Each row of a before or after table is a point. One or more steps were done to the points. Then noise was added and the rows were shuffled. The steps act on columns, c1 being the first. Write out the steps. A step turns or swaps two columns, mirrors them in a line or flattens them onto one, adds a multiple of one to another, or multiplies or shifts one. Angles are multiples of 10 degrees, from the lower column toward the higher: turns from -170 to 170, lines from 10 to 170 but not 90. Use the fewest steps. Two steps may share a column if one is a turn and the other turns, adds or multiplies; they go together, in the order done. Otherwise the lowest column goes first.

Before (9 x 3):
5  -9  9
2  -23  14
0  15  -3
-19  13  -2
14  1  11
-33  -2  4
-22  -1  1
6  14  -12
4  15  19
After (9 x 3):
-41  -15  -1
23  -4  -9
-16  14  -19
25  9  -12
-24  12  3
41  -16  -15
-60  -23  -4
-11  14  12
-58  -2  2
Steps: turn c1 and c2 by 40 degrees; multiply c1 by 2.5; multiply c3 by -1

Before (10 x 8):
3  8  10  2  0  -6  8  28
-5  6  3  9  9  -25  11  2
-10  -4  27  6  20  19  16  -11
1  9  -3  -30  -17  -2  3  -8
-11  1  -2  23  7  0  -12  6
7  -12  11  9  -15  -8  -7  -16
35  -9  -14  -10  -13  22  0  4
19  12  -15  8  -12  9  14  2
10  -9  11  3  4  -5  -15  -28
-32  -9  -19  1  3  -9  6  0
After (10 x 8):
-33  -8  -18  2  -1  -9  -7  -1
7  -15  11  18  -2  -8  -19  -11
35  -11  -14  -20  -3  23  33  3
-11  1  -3  45  -1  0  -11  4
19  10  -15  16  2  10  28  2
2  6  -4  -60  1  -2  0  -5
-6  8  2  18  0  -26  -27  1
8  -8  11  5  -1  -4  -22  -20
-10  0  26  11  0  19  43  -7
3  8  10  5  1  -6  -1  20
Steps: flatten c2 and c5 onto the line at 10 degrees; multiply c4 by 2; add 1.5 times c6 to c7; multiply c8 by 0.7

Before (13 x 14):
31  -14  17  -26  -23  -2  1  24  38  -1  -33  -20  -24  17
20  11  1  22  12  19  -20  -6  0  -2  -25  -44  7  -9
3  -9  -5  -11  -31  4  -24  12  4  -10  -37  5  -25  -11
-10  -19  -10  -14  29  8  -22  -2  3  4  -1  -28  -14  4
23  -13  -4  -23  17  29  -20  -3  6  5  -3  0  20  -21
-14  -6  15  -17  8  -2  2  24  11  4  -49  -10  0  -31
0  8  -17  60  -9  -40  -2  8  11  32  -6  10  44  -5
9  -14  7  16  5  14  14  15  0  -19  2  1  -4  -5
-1  -10  51  -38  -40  8  -16  24  5  -7  -9  -13  -15  8
-3  19  3  -13  -1  23  1  -10  24  8  0  -11  -17  -16
17  25  -42  42  -8  -54  26  7  -29  31  -12  -10  41  -16
18  4  14  -10  33  -8  -27  -13  11  -18  2  -7  -12  -30
0  25  -17  38  1  -40  21  -17  -16  14  -27  25  48  19
After (13 x 14):
10  39  21  11  -39  9  -5  23  15  -3  -10  -14  -14  7
32  32  8  -2  -22  -2  21  26  28  0  -35  -19  -24  15
21  -1  2  24  -2  25  15  -14  22  12  3  -8  -20  -13
-12  -8  5  -20  10  20  13  17  -9  -17  3  7  -2  -7
20  28  -4  0  14  29  -14  -5  17  1  -2  0  19  -19
1  -47  -9  2  3  -37  3  -18  -29  12  -30  24  48  18
18  -25  3  -2  12  19  -13  -9  12  -2  -22  -44  10  -7
-26  -57  -10  -19  -11  -41  8  8  13  32  -3  10  43  -4
25  8  4  6  33  -9  -8  -15  24  -21  5  -3  -8  -31
-1  14  -2  -1  -29  8  -23  13  20  -8  -38  4  -25  -9
-10  17  4  1  6  -5  8  28  7  6  -49  -8  -1  -30
-19  20  -6  -5  29  8  -13  -5  17  7  1  -29  -14  4
16  -53  -16  2  -9  -54  3  8  -38  33  -15  -13  39  -19
Steps: turn c2 and c4 by 120 degrees; add 1 times c4 to c1; multiply c3 by 0.4; turn c7 and c9 by -40 degrees

Before (12 x 24):
17  9  7  -37  -13  14  -8  9  5  1  -1  -4  0  17  -18  -37  33  -29  4  -15  -1  50  -9  -31
6  -17  28  8  17  -17  -17  6  1  38  32  -8  24  -26  16  33  -33  -9  -6  45  6  -33  -10  -17
3  3  0  -44  -12  -20  4  -21  -41  9  -14  -4  5  31  -54  -40  -4  -31  16  1  21  50  -22  -27
-3  -1  -43  -47  0  -2  -6  3  15  12  -1  18  -14  -1  4  -9  -19  14  -24  15  31  38  -23  0
-10  -33  49  -14  52  0  6  15  -8  7  31  -1  -21  -27  13  28  -23  -1  32  19  0  -20  -9  -15
8  -31  51  31  11  16  13  -1  6  14  30  -18  -12  -19  -5  32  -54  -1  1  11  2  -15  -5  -3
2  17  -22  -21  -30  -2  13  -4  -46  -31  -24  -7  20  8  -20  -60  20  -40  18  4  8  48  -22  -1
-21  -1  1  -45  3  -8  0  31  22  30  -21  13  12  -17  -10  -18  -9  18  -16  15  37  42  26  13
1  -18  -21  -19  -5  -22  15  60  16  20  -7  23  6  16  -7  13  -6  12  -10  1  36  0  -1  0
3  -32  -7  -16  11  -16  5  -11  -11  7  -6  -4  28  23  -5  -39  12  13  -3  -8  5  28  -6  -6
9  23  -3  -33  10  1  21  -9  -31  -9  9  10  19  9  -32  -22  13  -13  -34  -1  21  23  -4  -8
-26  -19  40  17  13  -21  0  0  -3  12  37  6  -35  2  7  -1  -32  6  -2  52  -2  -30  11  -24
After (12 x 24):
2  -14  25  6  13  -13  -14  7  -8  -47  34  -11  24  4  16  36  -32  -14  -27  45  5  -32  -9  -12
-11  -30  -10  -15  11  -16  5  -10  -2  -12  -5  -4  31  1  -6  -37  12  13  -1  -10  5  25  -5  -10
-5  -32  48  -12  54  -3  6  13  12  32  29  -2  -19  2  12  31  -20  -1  -23  17  3  -22  -11  -7
22  2  1  -46  2  -6  -1  31  22  -51  -22  13  15  0  -10  -18  -7  18  -14  17  36  42  27  16
-39  -1  -4  -47  -10  -19  5  -23  -4  11  -14  -1  4  5  -59  -40  -1  -27  -18  0  22  52  -17  -32
-46  15  -18  -19  -32  -3  12  -6  -3  58  -28  -9  22  0  -23  -61  23  -41  17  4  10  50  -23  -3
5  6  7  -36  -17  14  -8  9  -17  9  -1  -5  1  7  -17  -36  34  -32  -1  -21  -1  51  -10  -33
4  -32  47  34  9  17  17  -3  -6  -9  30  -17  -13  0  -1  33  -54  -2  -11  12  0  -18  -7  -1
17  -3  -45  -45  1  -3  -6  3  5  -42  -4  21  -17  -1  4  -6  -20  13  3  15  32  36  -24  -2
-4  -17  40  18  14  -22  4  0  23  -15  36  5  -35  2  6  -1  -34  5  -5  54  -4  -32  13  -25
-33  23  -1  -33  11  1  21  -10  -10  -32  8  9  16  1  -30  -20  12  -12  30  -4  21  25  -5  -11
12  -21  -23  -19  -11  -23  17  60  -3  -35  -9  24  7  1  -9  12  -8  12  -10  0  36  0  -4  -2
Steps: turn c1 and c9 by -90 degrees; turn c10 and c19 by -130 degrees; multiply c10 by 1.6; flatten c14 and c24 onto the line at 100 degrees

Before (13 x 64):
6  24  19  1  -2  -7  -2  -7  -13  16  4  5  -9  -8  -12  -13  4  9  17  8  27  27  -3  9  -2  14  -28  -1  1  0  10  13  6  13  -6  -16  1  3  13  10  10  -35  -32  8  4  14  10  4  -4  -3  -5  2  12  10  7  34  4  1  -4  -15  2  -17  -47  25
-3  26  -19  -7  0  -12  15  -2  -12  5  5  -3  -23  -13  -12  6  -11  -7  0  -2  26  -14  10  10  24  -40  -1  -21  -3  3  16  -4  -18  -12  -1  -5  0  -11  -12  12  -27  3  -6  14  -31  9  -6  -8  -2  20  -8  10  -16  -8  -50  4  6  4  26  -38  10  0  14  1
-13  -30  2  -15  -8  -7  11  20  -11  -5  3  -27  23  3  5  3  -15  29  -26  37  -34  -9  -1  -3  17  9  -2  13  -2  7  -18  -4  13  3  -13  -11  6  -33  5  4  36  41  -3  -10  15  -12  7  -6  7  16  12  -11  -16  29  36  0  -9  -26  -7  13  -15  25  40  10
18  22  14  -3  4  -7  -8  -12  -9  -16  2  9  -15  22  -14  -23  -15  3  11  -12  32  23  -23  -32  6  18  -2  5  20  6  -2  8  -3  38  -11  -21  4  9  17  1  9  -33  -22  -10  -21  29  -7  14  11  -1  -11  -28  -1  -9  25  10  7  -17  10  -1  10  -3  -25  5
6  19  -4  -33  -6  5  6  -13  -17  11  -3  -1  -9  22  22  7  10  -35  3  -5  14  -21  16  8  10  -34  -11  7  -6  -23  11  -11  -15  9  -2  -2  -13  -29  -6  8  6  16  16  25  -24  22  19  5  -19  13  -36  14  -2  -41  -16  -14  11  9  15  -24  -15  -23  -3  -3
11  16  -18  -8  3  -8  22  5  16  -25  10  -5  -17  14  9  9  -27  -11  -9  0  20  14  10  5  33  -29  -13  6  -1  -18  3  6  -1  -10  10  2  -26  -18  -20  14  14  2  -23  3  -27  27  17  2  -8  22  -15  20  -11  -12  -32  -13  9  32  11  -25  12  -20  -8  -3
15  8  -12  1  15  -9  26  -7  -6  15  -8  -13  -6  16  -8  24  -17  -10  -5  -13  27  -22  36  6  22  -28  -9  -2  13  -19  12  4  2  8  -3  10  -4  6  -22  2  -9  27  -15  21  -16  33  23  7  10  8  -7  11  -6  -49  -19  -8  3  17  3  -30  -16  -2  14  -10
1  29  7  18  -11  -20  5  -9  -13  -17  6  36  2  13  3  -19  -5  -1  28  -18  25  4  -12  -17  14  7  0  17  27  10  -20  6  -3  14  7  -16  -3  -6  6  -4  -4  -38  -19  -13  8  4  10  7  26  11  12  3  9  -8  1  25  9  -17  -4  -12  -13  5  -45  17
-15  -30  -16  2  20  0  11  28  -49  14  12  -11  9  -8  10  8  -20  35  -8  20  -45  -8  24  16  27  32  -2  18  -18  0  -22  -4  -1  0  -16  4  14  -22  13  10  36  47  21  -19  16  -7  -8  -8  -19  18  15  11  -27  7  15  3  -13  -9  11  8  15  11  26  -27
34  30  6  -9  -5  -10  14  11  -1  -7  11  8  -11  -10  -3  -25  1  16  15  -5  14  0  1  -2  -18  25  19  8  10  18  1  15  -8  15  -27  -40  0  -2  8  -1  12  -38  -34  -3  -11  4  -1  14  17  6  -6  18  -9  -2  1  13  1  -20  1  12  -20  -12  -58  11
-24  -14  -1  -25  12  17  7  31  -35  -3  14  -20  7  3  -9  8  7  29  -11  4  -12  -12  39  4  1  6  2  32  -21  -1  -26  19  -6  -17  0  3  30  -12  15  9  30  28  21  -9  1  7  11  1  -5  7  36  9  -12  27  26  -14  -5  -20  2  6  0  18  40  -4
-17  43  22  8  29  -2  -2  6  8  -2  -6  13  -14  0  3  -10  8  17  32  -3  31  -2  -20  -17  -13  7  -7  3  7  15  -3  4  4  34  -15  -7  -7  13  7  10  12  -43  -25  -26  -16  -11  20  9  23  7  6  -4  -17  -8  5  21  3  -12  -3  -2  -4  -15  -15  8
0  -60  -13  -12  -2  -15  9  13  -19  -5  2  -9  15  -9  0  26  9  14  -12  24  -34  -4  34  -4  32  -8  -8  25  -28  22  -31  26  1  15  -14  0  21  -24  4  0  37  39  17  -14  4  -11  0  -8  -21  24  21  -3  -32  23  50  -5  -33  -13  1  11  -7  10  26  -20
After (13 x 64):
23  21  13  -3  2  -9  -8  -13  -7  -15  2  11  -16  23  -36  -23  -15  4  13  -13  31  23  -22  -31  10  18  -3  5  -20  5  -1  -1  -7  40  -10  -23  6  11  19  1  9  2  -22  -9  -20  28  -6  14  10  -1  -12  -29  -2  -9  26  10  6  8  6  0  48  -2  -24  6
-6  7  -14  5  18  -10  25  -7  -8  13  -11  -13  -6  19  24  23  -15  -13  -5  -14  27  -25  37  3  -7  -26  -7  -2  -12  -17  12  -3  -6  10  -4  12  -4  8  -22  2  -7  17  -12  22  -17  35  22  7  8  7  -10  12  -4  -48  -17  23  1  20  -1  -30  -27  -5  16  -8
-2  27  -21  -6  3  -13  15  -3  -13  8  4  -2  -23  -11  1  7  -10  -7  0  -3  29  -14  11  9  3  -40  -1  -21  -4  4  17  -6  20  -10  3  -5  -4  -11  -13  11  -27  14  -8  14  -29  12  -5  -8  -1  22  -8  8  -16  -7  -46  24  5  1  25  -36  6  0  12  2
5  25  19  2  -1  -7  -1  -7  -11  13  5  4  -10  -9  -36  -11  5  11  16  8  26  28  -3  8  34  15  -28  -1  1  1  7  13  -5  14  -8  -16  0  3  14  11  12  -1  -33  10  4  13  9  5  -2  -3  -7  1  11  14  6  -1  3  6  -5  -13  4  -18  -45  24
0  40  21  5  31  -5  1  4  7  -1  -5  9  -15  1  -38  -11  7  17  31  -2  32  -2  -21  -16  22  6  -7  6  -4  15  -3  1  -5  35  -15  -8  -6  13  7  10  13  -17  -25  -27  -17  -12  23  7  23  7  5  -3  -15  -7  6  -14  6  -19  -4  -2  1  -12  -16  7
18  29  7  18  -10  -18  5  -10  -12  -17  7  38  3  14  -32  -19  -5  -1  27  -19  25  3  -14  -17  26  6  0  17  -26  12  -19  -6  -7  16  7  -18  -1  -7  6  -5  -4  -17  -19  -17  6  4  11  7  26  10  13  3  10  -6  2  12  7  -7  -5  -14  10  5  -45  16
6  -14  -2  -24  13  17  6  29  -34  -3  14  -20  9  5  25  9  8  29  -10  3  -13  -10  39  3  -12  3  -2  32  18  -1  -25  27  13  -15  -2  3  30  -12  15  10  32  18  21  -9  1  6  11  1  -6  8  35  10  -11  26  26  2  -7  -33  2  7  11  18  40  -7
1  -33  -14  2  19  -1  12  31  -49  14  12  -9  7  -8  50  7  -22  34  -7  21  -46  -8  24  17  4  32  -3  17  19  0  -23  4  6  0  -16  1  14  -22  13  9  37  8  21  -18  16  -4  -7  -9  -20  22  15  12  -26  5  15  29  -10  -18  11  8  15  8  25  -27
-23  17  -18  -9  2  -6  24  3  18  -25  10  -4  -16  15  2  10  -27  -12  -8  1  20  14  9  7  -14  -30  -13  7  1  -17  3  7  2  -12  10  3  -28  -21  -20  14  13  -7  -23  1  -30  30  18  2  -6  22  -16  21  -11  -13  -31  35  10  27  13  -26  -21  -19  -8  -2
32  32  9  -9  -4  -11  17  12  -2  -9  11  9  -11  -11  -37  -25  0  16  14  -7  14  0  2  -2  15  25  20  9  -13  15  0  10  7  17  -27  -39  3  -1  7  -3  13  -8  -34  -1  -10  3  -1  16  17  7  -4  17  -8  -2  1  -20  4  20  1  12  32  -11  -59  9
-4  22  -2  -31  -6  6  7  -11  -18  11  -3  -3  -8  20  22  7  11  -36  3  -6  13  -22  15  8  -14  -33  -14  9  1  -21  10  -11  16  9  -2  -2  -12  -31  -5  7  4  -13  17  24  -25  23  19  5  -18  10  -36  12  -1  -40  -15  9  10  11  15  -24  -22  -24  -1  -2
12  -59  -14  -13  1  -16  8  13  -18  -8  3  -10  16  -11  37  26  11  13  -13  25  -32  -4  34  -3  -5  -9  -9  27  29  23  -32  39  12  15  -12  0  21  -23  5  0  37  13  17  -13  2  -8  0  -7  -23  25  22  -3  -34  25  50  32  -32  -8  2  9  11  10  25  -21
19  -32  2  -15  -8  -9  11  22  -11  -5  0  -29  25  3  43  3  -14  28  -25  41  -37  -8  2  -4  1  12  -2  15  7  6  -19  0  -11  6  -13  -10  9  -34  3  7  36  10  -3  -9  13  -11  9  -5  11  14  14  -9  -15  28  35  20  -9  -24  -7  10  10  25  41  10
Steps: turn c1 and c58 by 60 degrees; add 1.5 times c1 to c61; turn c15 and c42 by -70 degrees; swap c25 and c56; turn c29 and c33 by -160 degrees; add 0.5 times c29 to c32

Before (9 x 64):
11  10  -25  21  18  -14  -22  -10  2  12  15  2  -21  6  -24  10  12  6  1  -6  -8  16  -5  -22  14  24  1  -20  -16  2  12  -11  11  10  -8  -5  8  -28  -16  19  -11  18  -8  -9  -15  3  -6  13  -2  5  -10  2  31  -5  -6  39  -7  -13  30  3  0  -13  2  20
-27  -1  3  11  -4  -12  -15  -5  -6  24  -26  11  -18  -4  46  3  14  5  -17  -10  -6  -9  1  -15  23  6  4  4  16  17  -6  -11  -29  -8  -3  6  9  -26  43  -57  -11  -18  -12  0  11  12  -6  -36  7  -10  10  -6  35  0  -11  9  26  -8  16  16  6  3  17  17
-12  11  -15  0  0  -4  -45  -5  10  27  -10  1  44  7  29  -5  13  -7  -13  -16  -12  -11  -3  1  26  17  13  3  -16  15  4  -16  6  -8  41  -9  -2  2  -3  10  20  -18  -12  9  -11  21  7  15  9  -2  -28  28  -10  -22  22  16  -2  -9  -13  -5  -10  -2  22  28
-26  -48  -18  -5  -17  -6  5  2  19  9  0  6  -22  5  -16  20  20  12  36  -8  -11  -4  -30  -6  -42  19  1  13  -11  8  -21  -7  -21  -9  -13  12  -1  -14  -10  -2  13  -8  9  21  -10  -2  7  -6  7  17  -1  33  -4  21  -15  34  3  10  -28  8  -1  -29  9  21
26  7  -19  -12  -13  -5  9  -10  -7  16  -25  -1  6  2  -30  26  -17  1  -17  -14  5  -5  -2  14  -20  19  0  -4  3  0  16  13  1  0  9  -9  -1  -1  -9  -3  -8  29  -5  -4  34  -3  16  14  3  31  -25  -1  7  -12  2  33  8  33  13  13  2  5  22  -17
-22  -42  -7  27  -8  -13  4  4  -8  6  0  6  -16  5  -7  -14  17  12  -13  0  3  -9  -14  -29  23  -13  -3  8  -15  16  -19  5  -9  -11  30  10  9  0  -14  20  3  -5  -14  -6  -17  -2  -5  4  6  -10  3  9  -12  14  -8  -11  -24  -16  -1  -7  -12  2  13  23
46  10  -5  -12  -5  -20  -2  -8  11  14  -8  4  -16  15  14  3  -28  -10  -13  -17  -13  -8  -5  -1  25  24  14  6  -14  22  18  54  -2  30  17  -12  1  -14  -11  -41  18  31  52  -3  27  27  -15  3  -28  58  12  -2  -7  -7  -9  23  -4  5  -33  12  4  -20  -7  -37
-28  13  6  -6  -11  -2  -9  1  -1  18  -3  0  -27  -6  16  -16  -10  -2  11  -37  4  4  -16  -18  26  11  -10  -6  9  14  4  -3  11  30  -6  12  -8  -2  -9  1  -7  45  -8  32  -14  10  5  7  7  -18  7  9  4  -24  -17  14  -23  -2  29  15  2  3  27  14
-23  10  -12  -2  -13  -23  0  -4  6  23  -21  -35  -12  17  -32  -10  -3  -36  2  -7  1  4  -1  19  21  -5  -5  6  -14  1  5  13  -60  -10  1  -3  7  2  9  27  3  -13  -9  -6  1  -2  15  17  -17  -16  12  -3  9  -1  -16  23  -1  -13  -33  -14  8  7  -31  -28
After (9 x 64):
-12  11  -12  -4  -14  -20  -2  -2  5  18  -21  -28  -10  -18  -30  -11  -4  -35  1  -6  0  4  0  31  22  11  -8  5  -9  1  4  12  -57  -11  -1  -3  6  3  12  25  2  -14  -17  -2  -2  0  16  18  -17  -16  -16  -2  11  21  -18  22  -3  -13  -35  -14  9  7  -31  -29
1  10  -24  21  16  -13  -22  -12  2  -3  16  -1  -21  22  -24  10  10  6  -2  -8  -9  13  -4  -9  14  23  1  -22  24  2  10  -12  11  10  -12  -4  10  -27  -17  17  -9  18  -3  3  -13  4  -3  12  -1  2  -14  1  31  -12  -4  39  -5  -15  30  2  0  -14  2  22
-24  13  -13  2  0  -3  -47  -6  8  -19  -8  -4  45  -1  30  -4  15  -8  -12  -15  -12  -12  -4  7  31  18  12  3  14  13  4  -18  7  -10  40  -8  -1  1  -1  11  22  -18  -4  -11  -12  18  5  12  8  -3  -34  28  -9  -3  22  14  -2  -4  -13  -3  -8  -5  22  29
-13  -2  1  9  -3  -14  -16  -2  -8  18  -27  4  -19  27  48  0  13  9  -15  -10  -8  -8  -1  -20  26  -15  4  4  7  18  -3  -12  -30  -6  -2  4  11  -25  43  -54  -10  -21  1  -2  13  12  -4  -37  9  -9  -20  -6  32  22  -12  9  28  -9  15  18  7  2  16  17
3  -44  -7  28  -11  -14  6  3  -7  4  1  -4  -15  22  -6  -14  18  14  -11  0  2  -9  -13  -6  23  12  -2  8  -16  19  -17  5  -12  -11  32  10  12  -2  -15  19  2  -5  -2  0  -18  -5  -7  4  7  -10  -6  11  -12  28  -9  -10  -23  -18  0  -7  -11  3  15  24
2  -47  -20  -5  -18  -5  3  2  22  5  0  8  -20  16  -17  25  19  11  36  -8  -11  -2  -28  -1  -41  13  3  13  15  7  -23  -9  -21  -10  -12  10  -1  -17  -12  -2  13  -8  4  -16  -12  0  8  -8  7  19  -10  34  -3  35  -16  37  3  15  -30  4  -3  -28  13  25
1  8  -16  -14  -12  -6  8  -9  -5  -18  -25  -4  6  0  -31  23  -16  4  -18  -15  8  -4  -2  1  -19  -2  0  -4  20  1  18  13  5  1  8  -8  2  -4  -9  -4  -6  31  -3  17  32  -4  14  14  1  29  -25  1  6  -30  3  33  7  28  13  13  4  4  22  -17
15  9  -5  -14  -1  -21  -3  -6  11  17  -7  27  -18  17  17  3  -28  -10  -14  -17  -10  -9  -7  8  24  16  13  8  18  20  17  54  -6  31  18  -14  2  -15  -10  -40  18  31  10  4  25  25  -14  5  -29  59  -10  -1  -7  -44  -11  22  -5  6  -33  13  4  -22  -4  -37
-34  12  4  -2  -9  0  -9  -1  1  12  -3  -4  -28  25  15  -17  -9  -3  11  -37  7  7  -16  -23  24  -7  -11  -6  14  14  4  -4  12  30  -4  11  -10  1  -10  1  -8  44  -1  -30  -15  9  6  6  5  -19  -13  10  6  12  -15  14  -23  10  27  15  0  2  27  17
Steps: turn c1 and c54 by -60 degrees; turn c10 and c51 by -70 degrees; flatten c12 and c43 onto the line at 30 degrees; add -1 times c60 to c24; turn c14 and c24 by 60 degrees; turn c26 and c29 by 80 degrees; mirror c44 and c58 in the line at 80 degrees
